Each wall is flat, endless, passes through zero and stands at right angles to its row. A trip goes straight from one point to another. List the walls that it crosses, first one first.

Walls:
(1): [-0.22  0.01]
(2): [-0.05 -0.09]
(3): [0.14 0.30]
Trips:
[0.36 0.08] to [ 0.01 -0.52] -> 3, 2
[ 0.39 -0.06] to [0.63 0.43] -> none
[ 0.66 -0.22] to [ 0.50 -0.49] -> 3, 2
[0.34 0.49] to [0.32 0.59] -> none
[0.41 0.07] to [ 0.13 -0.54] -> 3, 2
[-0.87  0.06] to [ 0.76 -0.28] -> 1, 2, 3
[0.47 0.22] to [0.07 0.12] -> none
[-0.21 -0.19] to [ 0.22 -0.04] -> 1, 2, 3

Walls:
(1): [ 0.46 -0.15 -0.58 -0.70]
(2): [ 0.26  1.09  0.68 -0.04]
Trips:
[ 0.75 -0.08  0.04 -0.38] to [-0.06 -0.86  0.18  0.47] -> 2, 1
[-0.24 -0.38 -0.04 -0.53] to [ 0.19 -0.56  0.25 -0.38] -> none
[ 0.07  0.04 -0.16 -0.18] to [-0.33 -0.39 -0.07 -0.48] -> none
[-0.14  0.16  0.30  0.17] to [ 0.22 -0.01 -0.19  0.02] -> 1, 2
[-0.26  0.63  0.23 -0.07] to [ 0.40 -0.42 -0.18 -0.15] -> 1, 2
[ 0.53 -0.44  0.36 -0.32] to [-0.50 -0.08  0.00  0.01] -> 1
[-0.05  0.11 -0.61  0.20] to [-0.17 -0.46 -0.09  0.58] -> 1
[ 0.15 -0.01  0.00 -0.04] to [-0.21 -0.03 -0.58  0.08] -> 2

Walls:
(1): [-0.53  0.06 -0.52 -0.11  0.11 -0.09  0.44  0.05]
(2): [-0.55  0.09  0.00 -0.07 -0.16 -0.13 -0.69  0.82]
(3): [-0.19 -0.27  0.11 -0.05 -0.30  0.31  0.24  0.30]
(4): [-0.46  0.16 -0.05 -0.93 -0.48  0.09  0.19  0.33]
(5): [ 0.41  0.13 -0.43 -0.40  0.38  0.15  0.09  0.20]
Trips:
[ 0.37  0.15 -0.22 -0.31  0.42 -0.25  0.25  0.23] to [ 0.20  0.19 -0.27 -0.09  0.24 -0.47  0.07 -0.16] -> 4
[-0.69  0.17  0.44  0.15  0.08 -0.24  0.65 -0.35] to [ 0.46 -0.35 -0.25 -0.08  0.03 -0.16 -0.01 -0.08] -> 4, 3, 5, 1
[-0.17 -0.53  0.61  0.34 -0.17  0.15  0.01  0.22] to [ 0.44  0.01 -1.01  0.33  0.05 -1.10 -0.01 -0.57] -> 2, 3, 1, 5
[-0.34  0.27  0.35 -0.35 -0.31  0.31 -0.61  0.59] to [ 0.61 -0.24 -0.43  0.30  0.08  0.11  0.02 -0.22] -> 5, 4, 3, 2
[-0.70 -0.34  0.36  0.10  0.25  0.31  0.30  0.16] to [ 0.49  0.03 -0.42  0.17 -0.72 -0.15 -0.62 -0.44] -> 4, 1, 3, 2

Walls:
(1): [ 0.66  0.02  0.33 -0.17 -0.35 -0.20 -0.30  0.37 -0.29  0.21 -0.47 -0.08]
(2): [ 0.12  0.28  0.26  0.32 -0.37  0.29  0.50  0.28  0.71  0.00 -0.28  0.14]
(3): [-0.13 -0.36 -0.33  0.27 -0.18  0.34  0.48  0.06 -0.53  0.18  0.22 -0.17]
(4): [ 0.19  0.45 -0.05 -0.42  0.01  0.17 -0.08  0.10  0.01  0.28  0.13  0.43]
Trips:
[-0.09  0.63 -0.44  0.13 -0.30 -0.11 -0.38  0.05  0.52  0.76 -0.36 -0.26] to [ 0.21 -0.80  0.25  0.44 -0.16  0.57 -0.34 -0.19  0.25 -0.56 -0.47 -0.27] -> 4, 3
[-0.69  0.43 -0.05 -0.14  0.13 -0.22  0.19 -0.89 -0.37  0.20 -0.19  0.53] to [ 0.28 -0.82 -0.09 -0.04 -0.14  0.15  0.62  0.11 -0.21  0.00  0.33 -0.53] -> 3, 4
[-0.77  0.16 -0.44  0.96 -0.15 -0.07  0.47 -0.12  0.32 -0.11  0.00  0.23] to [ 0.57  0.05  0.22  0.17  0.27  0.11  0.31  0.36  0.61  0.65 -0.27 -0.37] -> 1, 3, 4
[ 0.10  0.12 -0.63 -0.39 -0.19  0.02  0.18 -0.03 -0.59 -0.17  0.01  0.24] to [ 0.10  0.53  0.37  0.22  0.33 -0.36 -0.32  0.00 -0.24  0.23  0.52  0.28] -> 3
[-0.56 -0.41 -0.24  0.05 -0.15 -0.33 -0.53  0.05  0.00 -0.23  0.34 -0.45] to [ 0.58  0.39 -0.11  0.19  0.25  0.43  0.03  0.25  0.23  0.27  0.08  0.30] -> 3, 4, 2, 1
[ 0.44 -0.50 -1.14 -0.14  0.16  0.34  0.43  0.74  0.02 -0.13  0.27  0.61] to [ 0.26  0.13  0.04 -0.36  0.14 -0.31  0.62  0.54 -0.61  0.13  0.20 -0.19] -> 2, 1
[-0.49  0.43  0.03  0.03  0.02 -0.03 -0.81 -0.56 -0.18 -0.53  0.55  0.32] to [ 0.39  0.40  0.39  0.31 -0.25 -0.09 -0.04 -0.11  0.58  0.54  0.18 -0.15] -> 2, 1
[ 0.13  0.05 -0.02  0.01  0.16  0.57 -0.12  0.94 -0.30 -0.07  0.38  0.26] to [-0.25  0.40  0.70  0.18 -0.23  0.27 -0.38 -0.15  0.57  0.53  0.02 -0.40] -> 3
[ 0.22  0.28 -0.92  0.54  0.26 -0.07  0.22  0.60  0.77  0.55  0.14 -0.33] to [ 0.21  0.37 -0.01 -0.56  0.02 -0.19 -0.02  0.00 -0.30 -0.27  0.60 -0.25] -> 2, 3, 1

Walls:
(1): [ 0.10 -0.31 -0.04 -0.58 -0.46 -0.29 -0.10  0.49  0.18 -0.10  0.26  1.04
 -0.29 -0.03 -0.25 -0.40 -0.10  0.16]
(2): [ 0.13 -0.16 -0.63 -0.40 -0.21  0.38  0.21 -1.28  0.19  0.00  0.19 -0.32
 -0.12  0.29  0.70 -0.05  0.78  0.14]
(3): [ 0.34  0.18  0.30 -0.33  0.18  0.18  1.04 -0.15 -0.08 -0.54 -0.15 -0.58
  0.10  0.10  0.04  0.13  0.04 -0.45]
(4): [ 0.52 -0.33 -0.19  0.17  0.76  0.60  0.09  0.12  0.05 -0.15  0.34  0.56
  0.16 -0.10  0.14  0.61  1.70 -0.19]
(5): [ 0.37 -0.20  0.58  0.43  0.28 -0.60 -0.04  0.27  0.04 -0.29 -0.10  0.02
  0.66 -0.54  0.19 -0.15 -0.20 -0.83]
(6): [ 0.05  0.05 -0.07 -0.18 -0.18 -0.38  0.44  0.16  0.54 -0.36  0.06 -0.46
 -0.28 -0.19 -0.48 -0.17  0.20  0.00]
(7): [ 0.16  0.21  0.02 -0.58  0.53  0.47 -0.08 -0.20 -0.06 -0.73  0.28  0.07
  0.38  0.39  0.29  0.04 -0.08 -0.20]
(8): [ 0.47 -0.25  0.51 -0.16 -0.07 -0.36  0.23 -0.38  0.26  0.30  0.50 -0.06
 -0.07  0.24 -0.36  0.46  0.04  0.78]
(9): [ 0.35  0.30 -0.26 -0.08 -0.31 -0.62 -0.30 -0.07 -0.02 -0.29 -0.06 -0.02
  0.36  0.65 -0.20 -0.26  0.05  0.18]
Trips:
[ 0.13  0.00  0.05 -0.06  0.01 -0.69 -0.19  0.11 -1.04 -0.26  0.34 -0.39
  0.15 -0.71  0.48  0.05 -0.33  0.55] to [ 0.14 -0.22  0.48 -0.63 -0.35 -0.56  0.13  0.36 -0.42  0.14  0.02 -0.17
  0.23  0.12 -0.39  0.49 -0.22 -0.23] -> 3, 1, 6
[ 0.45 -0.17  0.02 -0.74 -0.28  0.14  0.46  0.42 -0.41 -0.03 -0.55 -0.33
 -0.76 -0.41 -0.12 -0.67 -0.30  0.02] to [ 0.28  0.00 -0.18  0.39  0.35 -0.37 -0.10 -0.01  0.18 -0.48  0.19 -0.12
 -0.25 -0.03  0.44 -0.19  0.19 -0.13] -> 5, 2, 9, 7, 4, 1

Walls:
(1): [ 0.65 -0.42 -0.24 -0.28 -0.31 -0.37  0.07  0.07 -0.28 -0.19 -0.24  0.04
  0.55 -0.16 -0.06  0.08  0.39  0.03  0.50 -0.21  0.26  0.14  0.04 -0.23]
(2): [ 0.07 -0.41  0.41  0.02 -0.26 -0.25 -0.11  0.44 -0.65  0.22  0.21 -0.36
  0.17 -0.16 -0.01 -0.29  0.04 -0.04 -0.39  0.30  0.14 -0.03 -0.09  0.53]
(3): [ 0.66  0.27  0.09  0.08  0.16  0.76 -0.55 -0.61 -0.47 -0.38  0.33  0.44
  0.43  0.49 -0.03  0.15  0.26  0.33 -0.01  0.80 -0.01  0.01  0.11 -0.02]
(4): [ 0.01 -0.14  0.32 -0.01  0.03  0.13 -0.12 -0.45 -0.34 -0.01 -0.05  0.05
 -0.45 -0.01  0.47  0.39  0.74  0.42  0.36  0.76  0.00  0.20  0.02 -0.40]
(5): [ 0.55 -0.79  0.56 -0.18  0.39  0.76 -0.32 -0.04 -0.69  0.45 -0.34 -0.11
  0.77  0.20 -0.34  0.01  0.38  0.47 -0.47  0.26 -0.26  0.13  0.26  0.19]
(6): [-0.04  0.46  0.03  0.43 -0.12 -0.13  0.02  0.29 -0.07 -0.22  0.17  0.37
  0.38  0.17  0.38  0.49 -0.47  0.03 -0.41  0.47 -0.08 -0.33  0.43  0.29]
(7): [ 0.22 -0.06  0.39  0.03  0.43 -0.30 -0.22 -0.15 -0.10  0.09  0.72 -0.23
  0.30  0.26 -0.10  0.73 -0.58 -0.31  0.26  0.09 -0.26  0.30  0.07 -0.02]
Trips:
[ 0.18  0.09 -0.26  0.19  0.06  0.00  0.06  0.33 -0.36  0.33  0.08 -0.10
  0.10 -0.17 -0.01  0.07 -0.38 -0.05 -0.21  0.04  0.66  0.49 -0.67 -0.23] to [ 0.19  0.63 -1.10 -0.57  0.16 -0.34  0.12  0.02  0.26  0.06 -0.55 -0.01
 -0.28 -0.52  0.15 -0.39 -0.52 -0.41  0.04 -0.01 -0.52  0.28  0.28 -0.21] -> 7, 2
[ 0.02  0.27  0.13  0.26 -0.74 -0.42  0.20 -0.22  0.04  0.24  0.45 -0.98
  0.46  0.03 -0.89  0.03  0.28 -0.18  0.94 -0.44  0.53 -0.25  0.34  0.00] to [ 0.21  0.02 -0.04 -0.01  0.68  0.44 -0.26  0.32  0.37  0.03 -0.06  0.00
 -0.12 -0.11 -0.24  0.65 -0.02  0.97  0.47 -0.08  0.10  0.11 -0.25 -0.12] -> 2, 4, 5, 3
[-0.05 -0.04  0.05  0.19 -0.08  0.73 -0.49  0.39 -0.06  0.39  0.25 -0.10
 -0.31 -0.37  0.01 -0.34  0.19  0.43 -0.08 -0.19  0.08  0.55 -0.01 -0.25] to [ 0.62  0.51  0.34  0.26 -0.14 -0.25  0.42  0.59  0.11  0.62 -0.17  0.11
 -0.11 -0.41  0.01  0.20 -0.40  0.35 -0.16 -0.38  0.46 -0.17  0.66 -0.22] -> 3, 4, 6, 1, 5
